Every row gives one point. To make a cloud, some directions were put in groups of two or more. Within a group, all points are equally far from the middle, so they leave a hole (a ring in 2 directions, a hollow ball in 3). The other directions are filled evenly. Then the cloud was stretched, turned, moved and blurred a little. Count the holes, and give their numbers of directions, smallest first.
In the rows, 128 means zero.

Cloud:
[[ 75 180]
 [141 132]
 [134 142]
 [ 85  92]
 [158 117]
 [134  83]
 [203  99]
 [209  82]
 [170 165]
 [161 173]
 [ 90 169]
 [ 76 169]
 [ 61 165]]
Holes: 0

Cloud (20 x 3):
[[201 192  94]
 [129 152 173]
 [ 91 167  50]
 [146 137 100]
 [143 144  62]
 [113 138 191]
 [170 139  92]
 [164 117 104]
 [159 115 137]
 [ 90 209  34]
 [175 161  67]
 [150 123 209]
 [143 189  65]
 [160 140 118]
 [ 98 201 137]
 [ 77 134 148]
 [ 95 179 201]
 [130 186  98]
 [170 157 105]
 [ 82 166 136]]
Holes: 0

Cloud, 31 rows:
[[193 120 185 151]
 [171  56 167 161]
 [157 150 160 186]
 [ 79  90 173 151]
 [184  65  98 148]
 [120  72 130 180]
 [174 140  79 132]
 [100 113 134  72]
 [ 43 165  71 127]
 [ 99  94  94  76]
 [ 93 167 146 189]
 [ 41 179  94 145]
 [ 96 115  52  89]
 [179 113  87 160]
 [155  80  74  92]
 [127 133 204 176]
 [199  76 175 133]
 [196 130 165 129]
 [103 116  50  89]
 [ 72  98 174 144]
 [191 138 168 154]
 [152 139 124 190]
 [ 89 158  51  99]
 [158  74 100  84]
 [ 92 183  74  99]
 [166 145 135 183]
 [181  89  76 140]
 [ 88 166  55  99]
 [ 72  89 159 148]
 [ 61 125 177 124]
 [ 66 149 161  96]]
Holes: 2 (2, 2)

Cloud:
[[ 57 101 133  92 148 207]
 [116  76 149 113 218  94]
 [109  74 103  53 145 120]
 [102 150 124  81 181 125]
 [113  62  78 182 179 143]
 [127 161  98 175  80  95]
 [137  24 145 166 190 147]
 [ 86 125 135 165 214 136]
 [146  47 149 136 132  51]
 [ 96  62 138 211  95 104]
 [ 25  98 145 137 113 162]
 [ 68  48 128 105  63 171]
 [173 194 148 116  92  90]
 [ 72 104  70 152 187  92]
 [147 184 116  78 149 156]
 [132 134 113  82 166 178]
 [ 52 127 164  77 136 137]
 [131 119 213 109 173 103]
 [142 162 191  70  84 101]
 [146 184 205 136  88 155]
 [ 90 102  85  74 178 119]
 [124  50  99  99 182  97]
 [179  84 187 129  94 136]
 [140 190 143  96 155 124]
 [141 123 145 228 172 163]
 [123 198  87 104 149 116]
 [ 85  83 168 134 203  74]
 [163  73 167 162 162 188]
 [154 121 103 127 223 120]
 [195 148 148  92  76 153]
 [135  63 200 121 121  86]
 [ 68 135 124 155 157  79]
 [151  97 157  54  57 112]
 [ 72 104  83 140  58 145]
 [ 85 147 124  88 116  57]
 [195 103 173 143 109  83]
 [151 153 156 156 137 194]
 [105  54 111  87 124  78]
 [151  70 116 187 188 162]
 [188 170 149  74 129  92]
 [ 98 114 198 122 170  80]
 [108  87 150 137  29 124]
 [138 152 119 101  19  77]
 [122  46 187 103  92 133]
 [ 89  90  64 150  77 117]
 [120 161  66 161  77 111]
 [109 164 182 201 138 138]
 [168 132 170  83 145  72]
 [189 160 176 105  85 122]]
Holes: 1 (4)

Cloud (81 x 8):
[[166 118 123 123 154 134 158 189]
 [ 78  95 177  68 128 122 134 124]
 [112 139 138 160 165  78 135 103]
 [112 125 175 156 126 150  84 164]
 [145 116 125 162 151 155 169 171]
 [139 110  99 157  73  95  80  87]
 [156 104 167 176  88 115 120 128]
 [117 123 148 131  71 132 163  38]
 [ 56 151 147 168 134  99 128 103]
 [ 63 162 154 162 129 122  99 107]
 [182 140  93 113 124 108  29 138]
 [186 176 123  98 115 103  49 134]
 [152  84 128  98 127 104 173 171]
 [104 116 189 179 129 109 145  71]
 [198 182 115  97 112  72 144  80]
 [ 85  80 160  92 138 113 114 176]
 [ 83  97 123  62 113  99 153 134]
 [ 93  94 139 132 139 141  55  96]
 [158  61  62 116 115 144 121 159]
 [115 152 151 125 164  55 139  87]
 [158 123  60 148 125 164 194 132]
 [179 167 102 160 117  92 152 124]
 [162  80  64 122 133 164  96 163]
 [137  92  98 148 161 140 133 176]
 [ 59  64 118  93 137 121 154 117]
 [108 182 130 146 159  77 158 111]
 [148 114 189 138 120 185 143 130]
 [113 154 113 147 109  96 198  95]
 [102 122  78 127 155  98 117  72]
 [149 126 195 133 135  66  99 123]
 [101 135 133  99 179 130 171 146]
 [141 101 167 150 133  64 144 149]
 [ 71  72  96  69 151  89  96 109]
 [ 85 130 149  86 117 126 125  53]
 [ 98  90 163 151 100  81 137  50]
 [202 170 129  60 108 154 150 113]
 [ 91  98 197 134 131 137 194 127]
 [134 113 114  78 132   7 123 140]
 [135  70 112 104 128  54 137  95]
 [156  83  97 126 163  95  97 167]
 [ 99 104 214 143  97 123 187  71]
 [113  82  94 144  93  66 119  60]
 [168  92 164 143 128 114 115  93]
 [159 143 166 120 129 181 115 141]
 [104 134  84  97 106 152  91  77]
 [ 79 110 126  47 159 107 116 114]
 [103  94 172 110  79 120 142 110]
 [169 138 196 144 124 105 168 161]
 [ 92 159 187  87 142 131 118  88]
 [206 111 119 158 111  90 139 116]
 [184 130 172 142 131  76 100 134]
 [135 156 119 153 163  82  72 123]
 [163 110 157 166  70 172 161 111]
 [144 149  54 120 152 101  72 112]
 [138  90 145 124 122 166  61 141]
 [171 158  59 127 145  72  73 145]
 [ 80  67 131 116 121  98  74  67]
 [ 72 112 131  85 150 123  53 105]
 [147  68 112 141  77  98 102  69]
 [108 163  99  42 131 128 124 117]
 [119 162 166  76 102  66 124  66]
 [123  59 117 107 135 157  86 167]
 [ 75 144 140  92 133 162 143  89]
 [124 145  75 109 148  80 143  73]
 [193 106 150 161 121  87 135 119]
 [146  91 164  92 125 133 179 163]
 [ 90 140  96 135 122  63 159 103]
 [165 144 165 140 131 151  88 114]
 [ 56 129 161 142 141 121 185 110]
 [ 99 100 208 109 117 152 185  97]
 [156 152 103 117 116  54 180  86]
 [111 139 159  48  95  97 118  95]
 [171 148 138  76 137 153  76 170]
 [200 116 103 112 131  57 133 155]
 [146  78  75 175 152 140 125 161]
 [152 181  99 107 160 119 156 176]
 [ 91 182 109  93 161  68 154 142]
 [157 152 123 139 100 138  50 130]
 [134 107 148  91 172  50 158 152]
 [182 131  66 111 122  97 204  93]
 [144 133  70 114 119 133 194 132]]
Holes: 2 (3, 3)

Cloud (108 x 9):
[[155  56 144 170 110 151 121  85 145]
 [169 141  97 116 142 147  95  85 196]
 [ 83 182 183  80 118  79 141 131 157]
 [100 129 127 131 174  60 196  54 140]
 [ 92 102 162 159  92  88 178 134 145]
 [203 135 170  61 129 125 172  81 145]
 [124 140 172 107 129  55  67  79 141]
 [131 182 184  86 109 150 159  89 204]
 [209 138 188 142  72 146 109 129 179]
 [138 143 116 105  33 159 106 140 167]
 [141 152 118 120 119  41 178 136 127]
 [ 71 107 176  73 116 178 131  83 151]
 [170 142 139 154  35 133 159 122 148]
 [112 121 108 103 143  79 106  84  64]
 [129 182 182 124 117 114 148  69 207]
 [147 212 100 132  77  78 132 117 131]
 [ 96 208 131 108 129 117 181  77  99]
 [127 210 115  66 190 114 114  50 129]
 [164 150 163  81  70  39 107 137 142]
 [195 116 120  62 111  87 161  90 166]
 [158 100 177  93 164 174 201 137 176]
 [188 104 178 162  75 152  97 150 179]
 [123 123 148 207  95  87 106 129 126]
 [174 213 137 128 139 134 148 100 112]
 [171 144 107 146 129  84 181 152 155]
 [154 141 158  99 166 138 163 162 161]
 [125 143 187 111 189  80 142  48 131]
 [124 116 182   7 107 172 133  94 172]
 [115 163 153 145  69 129 132 104 202]
 [130  35 174  88 114 157 172 136 166]
 [126 140 212  98 103  90 116 148  97]
 [120 167  87 153 170  82 189  43 165]
 [189 145 161 100  36  89  93  97 170]
 [ 78  80 142  91 150  51 126  86 119]
 [ 84 185 170 103 188  49 163 113 106]
 [ 98  75 120 103 187  99 151 129  86]
 [142 163 158 105 201  84 195 111 117]
 [119 164 141  82 196  84 161 131  79]
 [104 204  80 179 175 100 130 126 125]
 [ 92 109 172 215 204 139 162 143  95]
 [138 184 109 126  65 109 172 107 130]
 [119 157 149  36 129 167 186  96 169]
 [ 67 112 198  96 166  66 131 124  75]
 [108 117 166 106 143 144 108  90 218]
 [143  80 142 184  96 112  95 108 136]
 [158 145 147  73 183 174 196  87 193]
 [142 138 140 101 203 116 125 124 102]
 [127 185 139 152 178  92 101  90  92]
 [132 114 181 110  83 103 115 177 166]
 [ 98 223 137 161 149  81 153  75 166]
 [117 172 115 201 109  78 135  88 125]
 [ 83 154 182 167 174  81 141 139  81]
 [131 228 136 114 143  80 104  95  87]
 [132 194  93 144 171  63 191  63 188]
 [154  43 204 114  79 121 135 119 121]
 [ 98 124 180 152 157  93 126 123  56]
 [ 74  67 193  83 106 117 165 134 127]
 [121 122 203 174 182  71 146 121 119]
 [166 113 176 130  98  38 121  79 170]
 [167 122 109 116 139  94 142 157 158]
 [107 115  84 121 192 104 187  91 170]
 [120  56 211 120 149 175 181 140 166]
 [206 138 163  61 114 152 153  87 142]
 [ 75 136 136 153 190 192 150 154 156]
 [ 86  95  98 106 120 140 142 177 138]
 [119 138 186 109 152 105  93  60 161]
 [178 229 127 104  93 121 119  93 168]
 [130  44 134 179 176 103 163 124 159]
 [173  70 164  53  70 172 124 101 153]
 [122 211 124 110 136 120 156  84  78]
 [ 43 109 122 171 169 131 177 114 100]
 [149 185 163  94 141  48 144 134 137]
 [ 89 108  97 120 183  93 148  77 175]
 [119 152  84 164 137 103 102  74 135]
 [150 139 157 120 144  88 173  26 127]
 [103 236 124 172 174  96 162  98 129]
 [125 115 183 147 103 209 117 148 133]
 [140 114 162  88  60 195 156  86 168]
 [117  57 158  79 115 169 114 165  92]
 [209  81 153 119  53 130 119 138 175]
 [130 177 101 118 169  50 128 145 119]
 [ 45  61 147 119 141  96 148 137 112]
 [137 134 138 127 102 142 221 136 145]
 [ 88 174  71 150 137  95 136  93  91]
 [133 163 152 110 197  82 106  62 115]
 [119 175 111  72 209  63 127  92 163]
 [124  74 169 123 109 155 113  78 116]
 [170 182 124  83 183 110 107  83 139]
 [156 141 147 102 176  78 164  97  77]
 [146 180 167 142 125 166 192 150 152]
 [120  92 131 132 121  62  90  91 101]
 [ 76 185 173 127  92 101 116 150 131]
 [181  99 104 144 123 136 105 125 160]
 [ 74 124 117 161 174 189 152 112 100]
 [166 190 145  64 171 106 165  83 198]
 [ 85 116 126 142 200 120 157 145  57]
 [146 102 166  87 143 188  92 104 150]
 [119 194 117 145 197 139 206  49 134]
 [109 135  93  99 165 157 140  61 118]
 [207 146 133 119 103  77 166  48 139]
 [128  82 203 147  90 114 154 141  83]
 [146 158 115 131 195  49 122 119 131]
 [103 171 103 144 161 111 183  44 119]
 [112 131 109  75  88 162 127 111 215]
 [144 128 124  83 208 123 191  59 141]
 [ 65 126 122 128 159  23 150 114 107]
 [179 142 140  55  78 155 171  63 173]
 [ 84 107  83 142 150 152 169 149 152]]
Holes: 3 (2, 3, 3)
